Each point is reached from the start by the listed moves, each made 0, 1 or 2 times, or once backwards (-1), plus a little noise. Say if it took an odd or an even number of moves. Then give how often each move was made.

Moves:
(1): [0.22 0.00 0.37 0.15 0.09]
(2): [-0.18  0.11  0.02 -0.06 -0.18]
(3): [-0.30 -0.32  0.01 -0.04 -0.46]
Start: [-0.08 -0.01  0.05 -0.03 -0.19]
Points:
[-0.03  0.10  0.42  0.03 -0.28] -> even (1, 1, 0)
[-0.46  0.13 -0.32 -0.22 -0.46] -> even (-1, 1, 0)
[-0.19  0.44 -0.31 -0.20  0.00] -> odd (-1, 1, -1)
[0.29 0.52 0.81 0.19 0.06] -> odd (2, 2, -1)

Moves:
(1): [ 0.27 -0.10  0.11 -0.13 -0.09 -0.04  0.06  0.07  0.06  0.10  0.31 -0.03
  0.02 -0.29]
(2): [-0.07  0.04  0.00 -0.02  0.14  0.05  0.04  0.02 -0.10 -0.02  0.12 -0.10
  0.07  0.02]
(3): [-0.08  0.10  0.27 -0.04 -0.05  0.10  0.15  0.14 -0.11  0.23 -0.17  0.09
 -0.08 -0.13]
(4): [-0.12  0.02  0.00  0.27  0.11  0.14 -0.08  0.06  0.16 -0.06  0.13  0.08
 -0.02 -0.06]
(5): [ 0.02 -0.02  0.12 -0.01  0.14 -0.08  0.00 -0.08 -0.03  0.12  0.05  0.12
  0.13  0.11]
(6): [ 0.15 -0.04 -0.07 -0.10  0.04  0.18  0.11  0.07 -0.03  0.11  0.10  0.20
 -0.02  0.05]
(7): [-0.12 -0.12  0.10 -0.01  0.20 -0.03  0.12 -0.01 -0.08 -0.24 -0.01  0.02
 -0.11 -0.15]
(8): [ 0.02  0.13  0.07  0.03  0.10 -0.17 -0.08  0.29 -0.01 -0.12  0.03 -0.03
  0.10  0.20]
(9): [-0.11  0.00  0.10 -0.07 -0.03  0.04  0.25  0.03  0.30 -0.04  0.01  0.01
 -0.14  0.13]
(10): [ 0.03 -0.17 -0.03  0.06  0.00  0.11  0.08 -0.04  0.00  0.12 -0.05 -0.03
  0.12  0.01]
(11): [-0.01 -0.30  0.10 -0.05 -0.12  0.06  0.04 -0.05 -0.20  0.10  0.13 -0.02
 -0.07  0.06]
Start: [ 0.02 -0.10 -0.11 -0.10 -0.13  0.10 -0.11  0.05  0.00 -0.06  0.04 -0.02
 -0.03  0.13]
Points:
[ 0.01 -0.48 -0.14 -0.27 -0.03  0.61  0.16 -0.20 -0.41  0.26  0.51 -0.02
 -0.08  0.07] -> odd (0, 2, 0, 0, 0, 1, 0, -1, 0, 0, 1)
[-0.30  0.14  0.53 -0.37  0.11  0.08  0.73  0.65  0.01 -0.29 -0.63 -0.04
 -0.36 -0.14] -> even (0, 0, 2, -1, -1, 0, 2, 1, 1, 1, -1)
[-0.58  0.16  0.34  0.33  0.54  1.00  0.88  0.77  0.75  0.08 -0.30  0.69
 -0.23  0.46] -> even (-1, 0, 2, 2, 0, 2, 1, 1, 2, 2, -1)
[-0.43  0.47  0.83 -0.40  0.87 -0.16  0.63  0.71 -0.31 -0.17 -0.50  0.44
  0.06  0.71] -> even (-1, 1, 2, -1, 2, 1, 2, 2, 1, 0, -1)
[ 0.03 -1.15  0.64 -0.22 -0.10  0.56  0.49 -0.19 -0.40  0.30  0.55  0.56
 -0.48 -0.56] -> odd (1, -1, 1, 1, 1, 1, 2, -1, 0, 0, 2)

Moves:
(1): [-0.13  0.14 -0.07  0.01  0.07  0.02 -0.20  0.29 -0.12  0.08  0.22 -0.08
 -0.10 -0.17  0.06  0.03 -0.03 -0.17  0.06 -0.14 -0.04  0.05  0.10]
(2): [ 0.05 -0.10 -0.25  0.13  0.08 -0.19 -0.09  0.06  0.26  0.18  0.09  0.12
 -0.04  0.12  0.04  0.23  0.01 -0.12 -0.09  0.04 -0.04  0.24 -0.11]
(3): [-0.18 -0.08  0.17 -0.32  0.14 -0.05  0.03  0.25 -0.05 -0.31  0.20  0.04
 -0.18  0.04 -0.01 -0.06  0.10  0.24  0.02  0.10 -0.33  0.05  0.06]
(4): [-0.02  0.02  0.01  0.02 -0.06  0.08  0.07 -0.01 -0.06 -0.03  0.08 -0.13
 -0.15  0.06 -0.02 -0.04  0.06  0.05 -0.03  0.18 -0.04  0.04  0.06]
(5): [ 0.11 -0.10  0.10  0.09 -0.04 -0.15 -0.15 -0.09  0.07 -0.08 -0.24  0.05
 -0.16  0.01  0.10  0.09 -0.09  0.01  0.03  0.14 -0.21 -0.11  0.06]
(6): [-0.18  0.05  0.01 -0.05  0.12  0.06 -0.25  0.30 -0.26 -0.04  0.07  0.09
 -0.19 -0.47 -0.15 -0.07  0.19 -0.22  0.13 -0.07 -0.03  0.08  0.01]
(7): [ 0.22 -0.12  0.21 -0.08  0.14 -0.24 -0.01 -0.27  0.08  0.26  0.03  0.03
 -0.09 -0.23  0.25  0.18  0.29 -0.01 -0.03  0.15  0.19  0.05 -0.13]
(8): [-0.03  0.00  0.08 -0.14 -0.14  0.19 -0.04  0.02 -0.30 -0.04 -0.10  0.03
  0.08  0.11 -0.16 -0.04 -0.30  0.26  0.00 -0.03  0.00  0.01  0.02]
(9): [-0.12 -0.01  0.02 -0.07  0.16  0.01  0.02  0.19 -0.04  0.05 -0.13  0.15
 -0.26 -0.06  0.03 -0.09  0.03 -0.07  0.07 -0.01 -0.09  0.03  0.17]
(10): [-0.05  0.00  0.06  0.04  0.09 -0.15  0.08 -0.10 -0.19 -0.01 -0.01  0.01
 -0.04  0.17 -0.09 -0.04 -0.02 -0.08 -0.01  0.03 -0.03 -0.09 -0.15]
(11): [ 0.27  0.08 -0.10  0.08  0.02 -0.10 -0.06 -0.10 -0.08 -0.05  0.22  0.15
 -0.22 -0.13  0.07  0.09  0.04 -0.11  0.16 -0.15 -0.15  0.15  0.06]
(12): [-0.03  0.10 -0.28 -0.05  0.13 -0.04 -0.06 -0.04 -0.11  0.10 -0.18  0.00
 -0.19 -0.20  0.10 -0.07 -0.08 -0.17  0.13  0.05  0.12 -0.06 -0.08]
(13): [ 0.26  0.13  0.16 -0.05 -0.14  0.01  0.15  0.02  0.09  0.05 -0.17 -0.05
 -0.13  0.12  0.11 -0.17  0.03  0.14 -0.07  0.07  0.09 -0.03 -0.14]
(14): [-0.09 -0.06  0.10  0.16  0.09  0.03 -0.01  0.22 -0.11 -0.02  0.18  0.05
  0.07 -0.02  0.02  0.03  0.06  0.00  0.08  0.05 -0.04  0.00 -0.02]
(15): [ 0.17 -0.14  0.09  0.12  0.02 -0.14  0.22  0.13 -0.01  0.09 -0.23 -0.03
 -0.33  0.08 -0.06  0.06  0.26  0.16  0.08 -0.02  0.29 -0.01  0.01]
(16): [-0.27  0.03  0.30 -0.02 -0.28 -0.12  0.13  0.18 -0.03 -0.12  0.04  0.25
 -0.24  0.00  0.01 -0.09  0.01  0.20  0.12  0.27 -0.07  0.05  0.04]
(17): [-0.01  0.02  0.17 -0.09  0.05 -0.15  0.11  0.14  0.00 -0.07 -0.07  0.15
 -0.14 -0.07  0.03  0.09 -0.06 -0.02  0.22  0.19 -0.03  0.18  0.22]
(18): [-0.08  0.21 -0.01  0.00 -0.14  0.06  0.15  0.07 -0.03  0.05 -0.06 -0.07
  0.13  0.03 -0.13 -0.05  0.01  0.16 -0.09 -0.05 -0.15 -0.04 -0.01]
(19): [-0.12  0.00  0.14 -0.02 -0.21  0.04 -0.08  0.13  0.18 -0.02  0.12 -0.05
  0.00  0.22 -0.04 -0.24 -0.04  0.18  0.14  0.00 -0.18  0.08 -0.02]
(20): [-0.03 -0.09 -0.07 -0.17 -0.08 -0.01 -0.05 -0.03 -0.19  0.03 -0.03 -0.05
  0.12 -0.01 -0.06 -0.06 -0.04 -0.13  0.04 -0.09 -0.16 -0.06 -0.06]
Start: [ 0.03 -0.05 -0.05  0.11 -0.04 -0.28 -0.22 -0.05 -0.22  0.08 -0.02  0.07
 -0.16 -0.15  0.10 -0.17 -0.20 -0.01  0.06 -0.16 -0.09 -0.19 -0.02]
Points:
[-0.26 -0.69  0.12  0.52  0.39 -0.66 -0.73  1.40 -0.40  0.41  0.72 -0.11
 -1.19 -0.03 -0.16  0.27  0.66  0.44  0.49  0.14 -0.71  0.57  0.04] -> odd (1, 2, 1, 2, 1, 1, 1, 1, 0, 0, 0, 0, -1, 2, 2, -1, 0, 1, 2, 0)
[-0.42  0.61  1.16  0.02 -0.97  0.57 -0.10  0.42 -1.26  0.35 -0.71  0.01
 -0.05 -0.40 -0.10 -1.01 -0.52  0.95 -0.22  0.46 -0.30 -0.82 -0.36] -> odd (0, -1, -1, 1, 1, 1, 1, 2, 1, 0, -1, 0, 2, 2, -1, 1, -1, 2, 0, 0)
[ 0.03 -0.42  0.29 -0.52  0.83 -1.91 -0.28  0.23 -1.04  0.13  0.30  0.75
 -2.34 -1.38  0.80  0.48  0.83 -0.17  0.86  0.29  0.45  0.08 -0.16] -> even (2, 0, 2, -1, 0, 0, 2, 0, -1, 1, 1, 2, -1, -1, 2, 2, 0, -1, -1, 0)
